Each row is a point. Examples show where two turns around zero, p and q, send a point. Write where each new point lands after one turn and then the other. Backwards means that the second turn is done in reverse. Each puzzle has new turns, and all numbers are rounded.
(in the rows, 128 means zero)

Turn p:
[101 132 129] => [108 143 116]
[150 190 118] => [181 148  93]
[128  94 119] => [108 102 141]
[132  97 147] => [114 121 161]
Turn q:
[180  94 134] => [148 126 187]
[102 113 110] => [128  97 111]
[165 139 144] => [135 159 155]
[132 128 111] => [144 123 124]
[ 94 154 108] => [129 127  81]
[ 95 140 161] => [ 84 135 111]
Where do these land?
q, then p: [148  89 144] => [115 150 167]
p, then q backwards: [156 129 100] => [119 111  93]
q, then p: [135 105 139] => [116 140 148]
q, then p: [ 88 133  95] => [117  79 113]
p, then q: [101 138 125] => [136 127 100]
p, then q backwards: [140 174 164] => [172 167 116]

Turn p:
[164 136 100 158] => [145  91 102 155]
[117 102 179 104] => [ 86 142 170 113]
[126 153  81 105] => [160 127  91  98]
[125 113 118 152] => [122 133 114 154]
[108 136 161 120] => [127 147 163 120]
Turn q:
[159 139 148 106] => [134 114 128  86]
[157 149 126 154] => [169 135 140 119]
[172 113 136 124] => [154  98 112 107]
[ 62 114 128 135] => [ 82 139 144 174]
[ 91 125 102 121] => [102 153 116 153]
Where do these land?
p, then q: [116 140 142  93] => [104 125 127  95]
p, then q: [146 110 164 110] => [ 88 110 145 137]
q, then p: [ 99 121 100 166] => [156 117 137 175]
p, then q: [105 165 115 154] => [175 127 131 105]
p, then q: [174 103 119 117] => [102 117 102 166]

Turn p:
[143  98 136 127] => [144 136 155 140]
[101 148 140 145] => [ 90 128 119 124]
[126 118  95 137] => [138 105 118 152]
[134 182 186  80] => [118 168 120  45]
[147 113 102 153] => [144 127 120 168]
[118 109 109 125] => [135 104 136 139]
Turn q:
[159 120 156 133] => [121 153 150 154]
[ 84 130 105  99] => [135  81 122  96]
[138 163 117 112] => [ 94 132 125 105]
[175 111 119 136] => [139 175 145 124]
[ 83 117 144 160] => [150  98  98 162]
Where do these land?
q, then p: [159 121  86 170] => [151 130  68 109]
p, then q: [ 91 145  98 134] => [175 114 124 115]
p, then q: [ 89 131 161 120] => [127  79 143 136]
q, then p: [144 109 147 100] => [110 157 149 116]
p, then q: [157 135 147 116] => [ 94 137 134 116]
